Every row gives one point. Two turns around zero, p and q, are shown by what they do to some points. Where does a point land after both, in the order given? Backwards means that the second turn is done in reverse. Each puzzle has new turns, and all numbers are rounded.
In the rows, 128 means zero.

Turn p:
[140 163] -> [157 151]
[132  65] -> [98 72]
[113 156] -> [130 160]
Turn q:
[119 172] -> [106 167]
[146 145] -> [140 150]
[119  67] -> [139  67]
Where do these land?
p, then q backwards: [140 112] -> [123 109]
p, then q backwards: [ 69 128] -> [ 90 173]
q, then p: [176 144] -> [178 132]

Turn p:
[ 70 126 162 147] -> [ 65 113 103 121]
[150 147 150 113] -> [127 160 150 120]
[136 117 147  87] -> [131 132 154  89]
[158 102 149 146] -> [123 116 170 149]
[126 149  31 147] -> [197 121  62 162]
Turn q:
[135 141  88  94] -> [151 143 101  89]
[ 96  92 128  79] -> [115 117 159  69]
[152 101 117 196] -> [161  84 130 183]
[137 160 163 145] -> [105 155 126 165]
[113 109  90 146] -> [143  86 111 119]
[135 205 129 132] -> [107 174  74 149]
[128  89 181 104] -> [113 137 195 122]
Where do these land?
q, then p: [141 136 130 184] -> [126 102 126 180]
p, then q: [ 81 110  98 104] -> [166 116 134  80]
q, then p: [ 76 163 143 145] -> [115  94  73 119]
p, then q backwards: [151 171 100  85] -> [177 143 103  86]
p, then q backwards: [152  73 118 139] -> [129  74 128 158]
p, then q: [167 115 179 111] -> [ 78 159 159 141]

Turn p:
[ 61  79 113 131 143 168] -> [ 79  91 177 149 101 167]
[ 97  82 131 118 102 164] -> [120  95 161 116  84 157]
[161 193 117 126 121 138] -> [146 196 106 122 136 126]
[186  85 108 118 155  82] -> [159  82  67 164 144 118]
[149 167 153 155 131 142] -> [156 169 149 129 146 110]
[145  90 123 120 172  34] -> [116  61  69 149 180  91]
[133 178 134 160  98 125] -> [133 179 137 113 121  88]
[125 177 125 128 102 141] -> [124 179 130 104 119 124]
[ 94 101 149  96 128 158] -> [117 100 158 104 122 171]
Turn q:
[154  88 141  76 151 121] -> [ 85  77 113  96 124 127]
[119 152 162 174 115 155] -> [146 159 176 140 153 148]
[ 79 164 119 143 114 114] -> [133 186 124 151 125 108]
[ 83 138  95 119 133 165] -> [110 154 103 175 114 154]
[167  75 107 142 136  47] -> [159  63 117 111 120  51]
[157 159 159 111 104 143] -> [131 146 145  80 127 159]
[ 62 187 149 146 172 133] -> [103 200 118 160 188 123]
[167  61 126 114  92 123] -> [130  65 153 110  78 122]
[164 128  94 127 137 152] -> [154 102 103 129 125 161]
Where do these land?
q, then p: [121 131 142 142  86  96] -> [145 132 110  87 145 104]
p, then q: [159 151 185 143 120 146] -> [131 113 121  66 161 138]
p, then q: [ 80 206 127  96 136 133] -> [ 81 194  86 135 153 151]
q, then p: [141 128  70 108 132 109] -> [124 128  85 148  83 121]
q, then p backwards: [138 118 117 172  90 138] -> [153 106 146 154 121 168]
q, then p: [132 110 151 118 105 150] -> [134 119 158  99 121 138]
q, then p: [125  51 106 117 225 124] -> [ 74  48 145 204 110 113]
